Every row gives one point. Each copy is the shape, with its points in the same order, turned, moved and blurred by noise. Say if it was mirrored as well.
(in the rows, 128 means zero)

Shape, 5 rows:
[[147 143]
 [130 151]
 [ 66 174]
 [128 100]
 [111  89]]
Copy 1, 5 rows:
[[141 111]
 [122 108]
 [ 55 104]
 [132 159]
 [120 172]]
Copy 1 is: mirrored
Copy 2, 5 rows:
[[128 133]
 [112 136]
 [ 48 156]
 [120 100]
 [101  81]]
Copy 2 is: only turned

Shape:
[[120 114 169  99]
 [115 144  79 178]
 [ 85  61 135  61]
 [146 109 145 137]
 [136 181  88 146]
 [ 89 143 128 142]
 [146 125 155 116]]
Copy 1 (7 x 4):
[[119  99 155  92]
 [124 150  74 172]
 [125  35 107  68]
 [151 116 143 126]
 [116 185  88 135]
 [ 90 121 111 139]
 [138 124 150 103]]
Copy 1 is: only turned
Copy 2, 7 rows:
[[163 116 115  97]
 [ 91 170 123 182]
 [127  54  80  90]
 [150 124 146 133]
 [ 93 193 142 134]
 [129 158  91 136]
 [155 128 143 105]]
Copy 2 is: mirrored

Shape (14 x 8):
[[156 138  73  78 127 111 134  62]
 [120 146  87  85 131  89 108  96]
 [146 158 143 157 147 167 163 153]
 [110 138 155 117 146 131 200 134]
 [150 102 101  99 161 149 127  86]
 [110  97 182 115 140 178 154 148]
 [151 172 102  97  82 139 120  65]
 [ 82 130 135 144 191 178 152 139]
 [168 153  74  64 128 126 116 123]
 [123 154 154 168 167 136 190 131]
 [ 65  99 160 149 170 164 133 145]
 [112 146 206 127 192 131 134 122]
 [132 175  90  51 122 117 122  81]
 [119 107 158 154 142 128 138 149]]
Copy 1, 14 rows:
[[164 115  97 124 147 117 133  39]
 [152 118 145 137 131  93 123  60]
 [126 177  95 159 156 147 140 167]
 [ 89 151 106 107 134 121 178 147]
 [137 101 111 123 181 148 123  86]
 [ 96 125 122 102 141 166 126 182]
 [163 147  73 132 103 123  96  61]
 [ 64 151 145 152 176 162 131 143]
 [198 145 133 129 146 136 131  67]
 [ 83 164  89 152 163 109 162 164]
 [ 59 117 153 143 151 147 116 168]
 [ 86 156 130 100 182  92 107 170]
 [161 158 130 106 125 114 119  41]
 [113 109 127 151 145 120 131 175]]
Copy 1 is: mirrored
Copy 2 (14 x 8):
[[149 159 119  90  93 132 125  37]
 [111 169 120  96 101 101 105  70]
 [141 137 115 149 145 152 167 162]
 [107 123 121 121 133 113 203 127]
 [158 113 119  94 141 134 113  76]
 [119  72 144 103 143 127 159 166]
 [133 161 148 111  63 167 120  74]
 [ 89 110 112 123 196 148 148 140]
 [163 181 110  67 100 128 111  95]
 [115 131 118 170 158 131 192 131]
 [ 76  76 123 126 179 118 130 155]
 [113 123 185 144 182  97 158 136]
 [123 188 146  69  95 135 126  64]
 [119  98 119 147 136 100 138 153]]
Copy 2 is: only turned

Shape, 15 rows:
[[164 153 108 110 114 129 157 161 148]
 [163 116 107 111 103  93 114 148 147]
 [160 146 103 110 127 135 147 180 111]
 [111 128 106 128 156 106 171 128 124]
 [165  60 113 142 124 131 148 134 115]
 [ 75 114 104 128 108 142 120 131 145]
 [131 146 147 123  93 126 147 146 118]
 [159 118 116 193 118 142 109 123 145]
 [117 159 113 142 109 134 109 169 147]
 [  7  89 110 134 104 107 123 145 113]
 [166 145 113 110 147  79 127 124 113]
 [100 130 119 117 110 133 108 130 119]
 [104 139 149 106 152 137 140 141 128]
 [145 142 136 111 111 128 132 200 146]
 [148 144 127 116 116 100 124 151 145]]
Copy 1:
[[114 142  91 146 109 137 165 179 144]
 [158 115 108 148 104 100 151 168 128]
 [ 82 135  75 144 119 123 142 174 124]
 [ 96 160 151 151 148 124 135 146 125]
 [155 122 113 149 152 146 105 146  94]
 [117 127 153  85 127 110 106 144 161]
 [107 121 123 119  89 144 147 156 115]
 [141 106 132 177  91 144  88 126 147]
 [ 96 104 132 131  91 109 131 166 172]
 [103 121 207  54 152  80  93 169 128]
 [116 145 112 176 112  90 165 137 101]
 [111 117 136 106 108 105 120 131 133]
 [ 82 123 140 112 146 134 156 131 132]
 [100  95 102 136 111 132 158 189 144]
 [122 119 124 150 100 111 162 160 134]]
Copy 1 is: mirrored
Copy 2 (15 x 9):
[[144 120 106 154 114 112 181 134 129]
 [152 116 123 102 105 109 143 162 126]
 [137 135  95 151 140 103 185 159 104]
 [100 106 110 130 175 108 147 118 131]
 [133  90 146 142 160 140 138 192 133]
 [ 86 128  98 137 119 145  97 128 117]
 [132 137 135 156 126 107 143 123  94]
 [135 157 142 156 135 132 120 168 179]
 [125 162  88 154 109 102 125 138 128]
 [ 34 112 103 126 140 111  52 131  79]
 [149 136 124  82 159  95 164 137 130]
 [114 150 110 126 130 135 113 133 100]
 [138 126  96 148 170 122 123 104 100]
 [159 124  86 166 108  87 148 146 103]
 [149 129 113 124 116  97 141 133 121]]
Copy 2 is: mirrored
Copy 3 (15 x 9):
[[149 129  82 121  72 152 160 142 127]
 [147  90 114 110  94 107 147 127 150]
 [147 111 101 140  95 176 155 154 117]
 [120 135 104 125 135 134 162 112  85]
 [102 104 122 135 117 156 151  75 163]
 [ 85 145 124  88 123 126 112 145 118]
 [127 135 118 148  76 124 126 134 103]
 [113 144  89 150 133 120 115 128 181]
 [121 129  93 122 108 119 126 182 128]
 [ 36 109 149  83 137 106 101 141  66]
 [180 110 114 138 128 117 165 125 116]
 [118 133 144 112 117 122 114 150 116]
 [107 160 145 136 112 131 162 147  96]
 [119 109 113 141  65 134 166 176 132]
 [145 120 111 125  92 103 153 145 131]]
Copy 3 is: only turned
